Every row gives one point. Each copy is the shape, with its points in the same order, turned, moved and blurred by noise. Say if it was mirrored as well.

Shape, 6 rows:
[-12 -26 -19]
[-24 3 -14]
[53 -67 46]
[-6 12 2]
[-56 51 32]
[16 18 -20]
Copy 1, 6 rows:
[-22 -32 20]
[-40 -27 -6]
[9 26 98]
[-24 -4 -2]
[-85 24 -36]
[-10 -7 -17]
Copy 1 is: only turned
Copy 2:
[-1 24 -7]
[27 13 6]
[-80 -46 -10]
[16 -13 16]
[79 -37 1]
[5 7 44]
Copy 2 is: mirrored

Shape:
[48 -4 19 -19]
[56 13 21 33]
[-34 32 -30 38]
[8 -25 37 -18]
[28 12 -53 -60]
[52 -14 -55 -20]
[-33 61 -19 -6]
[17 17 46 10]
Copy 1:
[65 3 19 -14]
[37 25 56 -40]
[-46 44 -5 -21]
[55 35 9 27]
[26 -46 -40 -17]
[15 -55 11 -8]
[-16 45 -45 -36]
[46 58 23 -21]
Copy 1 is: mirrored
Copy 2:
[-24 -23 -26 -36]
[14 -41 4 -45]
[26 38 49 8]
[-59 -19 9 -20]
[-15 44 -67 -1]
[16 -4 -62 17]
[9 68 28 -26]
[-22 -15 27 -50]
Copy 2 is: only turned

Shape, 11 rows:
[26 -57 32 -28 16 -37]
[-7 0 -23 0 -17 -49]
[14 -51 10 -14 -17 18]
[50 -48 14 -9 71 -9]
[25 -9 67 4 -40 30]
[-15 38 -66 36 -32 -4]
[-4 25 -36 -20 -11 8]
[34 -6 15 -17 22 16]
[-27 -27 -64 -13 1 -45]
[66 -41 0 -26 -10 -28]
[-16 -22 -60 28 -54 -49]
Copy 1 (11 x 6):
[72 4 47 -44 -9 -17]
[32 -17 -14 0 -56 -10]
[8 23 25 -66 -22 -11]
[42 2 82 -28 10 35]
[22 6 -37 -90 11 15]
[-35 -24 -37 15 -73 19]
[-23 -36 -8 -8 -31 -6]
[16 -24 24 -43 10 16]
[9 -9 34 32 -70 -33]
[48 -26 49 -69 -42 10]
[17 0 -22 1 -113 -11]
Copy 1 is: only turned
Copy 2, 11 rows:
[-28 7 66 31 21 -18]
[-13 -23 -22 33 29 -32]
[-11 5 46 -18 32 0]
[31 43 70 48 -8 -16]
[-10 -41 51 -18 11 62]
[34 -26 -72 -12 32 -10]
[13 -14 -36 -20 -8 -16]
[11 8 38 7 -19 9]
[-13 24 -36 20 44 -67]
[13 -22 69 12 20 -43]
[0 -22 -45 6 98 -37]
Copy 2 is: only turned
Copy 3:
[-22 -48 26 -30 13 -38]
[6 1 23 45 19 -41]
[-12 -21 -29 -18 19 -3]
[-8 -32 60 -55 13 17]
[-41 2 -41 -16 -45 -11]
[35 55 -6 78 24 0]
[-21 37 2 42 31 4]
[-26 7 15 -20 -2 17]
[26 0 27 41 73 -42]
[-16 -62 17 7 10 3]
[48 -7 -9 72 34 -43]
Copy 3 is: mirrored
Copy 4:
[-10 28 29 -3 -96 6]
[36 15 3 16 -18 26]
[5 -15 22 -38 -61 -18]
[-17 32 24 30 -89 -60]
[-1 16 71 -75 -26 -14]
[70 -12 -9 7 40 -10]
[18 9 -23 -15 8 -12]
[-11 27 17 -20 -41 -41]
[33 -20 -33 39 -32 18]
[35 40 11 -23 -88 -16]
[84 -26 3 15 -14 36]
Copy 4 is: only turned

Shape:
[-34 -15 12 -21 33 18 -70 10]
[-55 -45 -44 -38 31 57 -50 39]
[9 55 17 -24 -7 45 51 -22]
[-39 31 -28 17 15 21 22 -38]
[20 -18 41 -15 -70 -2 -4 -1]
[26 28 42 -25 -31 3 -15 11]
[-81 30 -8 17 18 -44 44 23]
[-14 -42 -12 -34 39 -4 -25 21]
[33 36 60 29 -47 57 26 -31]
[-1 26 -39 25 18 -4 17 1]
[-45 11 3 32 48 -22 29 47]
[30 6 45 2 -22 46 48 -45]
[43 28 31 4 -52 66 15 -3]
Copy 1, 13 rows:
[-1 -39 -23 -78 -24 -34 -35 2]
[8 -81 -72 -74 35 -14 -16 -25]
[-19 38 14 28 21 -42 47 -9]
[-18 -44 -10 23 -16 5 27 13]
[18 57 42 -27 29 23 -28 -42]
[-8 44 40 -30 25 -26 -27 0]
[0 -70 33 69 -19 -21 -39 -24]
[29 -21 -48 -33 10 -16 -41 -25]
[20 51 57 -14 2 -1 68 2]
[18 -18 -11 33 7 0 -9 26]
[51 -60 8 39 -21 -44 -31 -11]
[14 62 20 -1 -4 0 51 -27]
[19 41 33 -28 41 -5 52 9]
Copy 1 is: mirrored
Copy 2:
[-43 52 44 -6 23 1 -31 47]
[-83 35 -3 20 53 21 -44 75]
[-59 16 -12 -12 3 -24 62 -53]
[-46 30 16 36 8 38 55 -12]
[-13 -16 1 -85 -2 10 -7 -19]
[-3 22 2 -54 -2 -33 5 -9]
[-35 26 -20 39 -77 33 47 48]
[-47 -6 14 20 12 -2 -44 49]
[-26 35 -10 -55 -1 10 29 -100]
[-4 11 -17 46 8 19 38 -2]
[-17 41 -23 53 -58 19 -9 15]
[-51 3 12 -35 -1 3 21 -89]
[-33 26 -27 -51 38 -7 23 -72]
Copy 2 is: mirrored
Copy 3 (13 x 8):
[8 -23 40 10 40 6 -44 -22]
[43 7 42 18 79 40 -7 -43]
[-51 17 2 7 -60 12 37 -31]
[-19 -41 20 -27 -19 33 48 -34]
[26 -3 -8 22 -43 -67 -7 -30]
[-23 10 8 7 -29 -59 -31 -18]
[-1 -20 65 -45 -14 2 62 39]
[39 6 16 -27 33 24 -30 -12]
[-42 -30 -46 52 -71 -27 15 -33]
[-15 -6 -13 -50 7 6 45 -9]
[7 -13 9 -33 25 23 27 62]
[-8 -15 -40 16 -82 3 3 -30]
[-28 8 -53 47 -41 -35 17 -47]
Copy 3 is: mirrored

Shape:
[-61 56 -37 -58 10 16 31 -46 -9]
[6 15 38 9 46 -14 -31 -42 -17]
[8 -3 8 40 9 -38 -10 22 69]
[-45 -21 -59 15 -19 9 -27 15 9]
[33 11 7 21 41 6 47 -35 -47]
[20 -84 6 36 26 -50 -3 29 51]
[14 -45 25 -5 -23 -24 -1 50 19]
[39 -15 12 50 -28 -32 3 3 1]
[57 18 -3 11 61 -2 -3 -3 -13]
[-51 43 3 -25 24 87 19 -62 -16]
[-10 -22 22 56 19 -38 1 74 20]
[4 10 -32 -26 4 14 -36 20 -7]
[8 -53 29 54 14 -79 -2 33 -2]
Copy 1 (13 x 9):
[-49 -29 56 61 -73 6 -26 9 -15]
[-4 35 -28 63 12 29 -15 -14 7]
[-19 62 12 -49 29 32 5 -6 -13]
[-35 -47 23 -24 14 7 35 -12 -28]
[60 12 18 45 -3 1 -48 -23 15]
[22 36 -2 -57 80 21 -1 45 -17]
[-25 19 -6 -48 50 -29 -15 23 18]
[21 45 -9 -29 30 -31 -5 -31 -12]
[31 39 33 39 30 23 -7 -21 45]
[-14 -47 0 58 -95 35 -21 -9 25]
[-21 22 4 -58 77 29 -37 -23 0]
[-35 -17 31 18 16 -7 30 -8 30]
[11 38 -14 -31 96 -1 -39 -3 -36]
Copy 1 is: only turned
Copy 2 (13 x 9):
[-55 -73 -52 16 17 26 35 12 12]
[-2 10 -50 -17 12 -42 -45 -3 -16]
[40 -1 7 -8 -74 -23 -27 -48 8]
[-12 6 9 32 -37 -33 58 -18 44]
[3 -5 -20 28 31 -22 -16 -1 -83]
[86 33 31 21 -65 -35 -33 2 15]
[40 -6 68 -26 -32 -28 -8 8 10]
[10 20 26 -11 -56 -45 -9 -14 -49]
[34 -27 -26 16 18 -69 -29 -30 -41]
[-84 -34 -33 46 57 23 -12 -16 8]
[71 36 31 -26 -32 -12 3 -47 -2]
[-7 -37 8 7 3 -61 25 -15 27]
[77 55 16 -29 -50 -29 -5 8 -21]
Copy 2 is: mirrored
Copy 3, 13 rows:
[-66 -39 20 -32 -5 14 -52 61 -11]
[-29 3 -5 -4 -41 -37 -29 -30 59]
[53 39 7 -63 -12 -27 20 2 46]
[13 -36 13 -64 9 27 19 -22 -16]
[-23 -20 33 47 -3 -61 -6 6 36]
[71 0 17 -38 -30 -9 72 -12 84]
[51 12 -26 -4 -28 19 51 9 28]
[36 25 14 -1 -32 -45 42 -18 3]
[24 3 31 30 -6 -31 -38 -20 56]
[-110 -8 7 -5 41 7 -38 15 12]
[76 -5 -40 -34 7 -40 36 -6 45]
[17 -11 3 -8 -5 37 -30 -20 2]
[70 -19 -21 -24 -51 -57 60 -13 52]
Copy 3 is: only turned
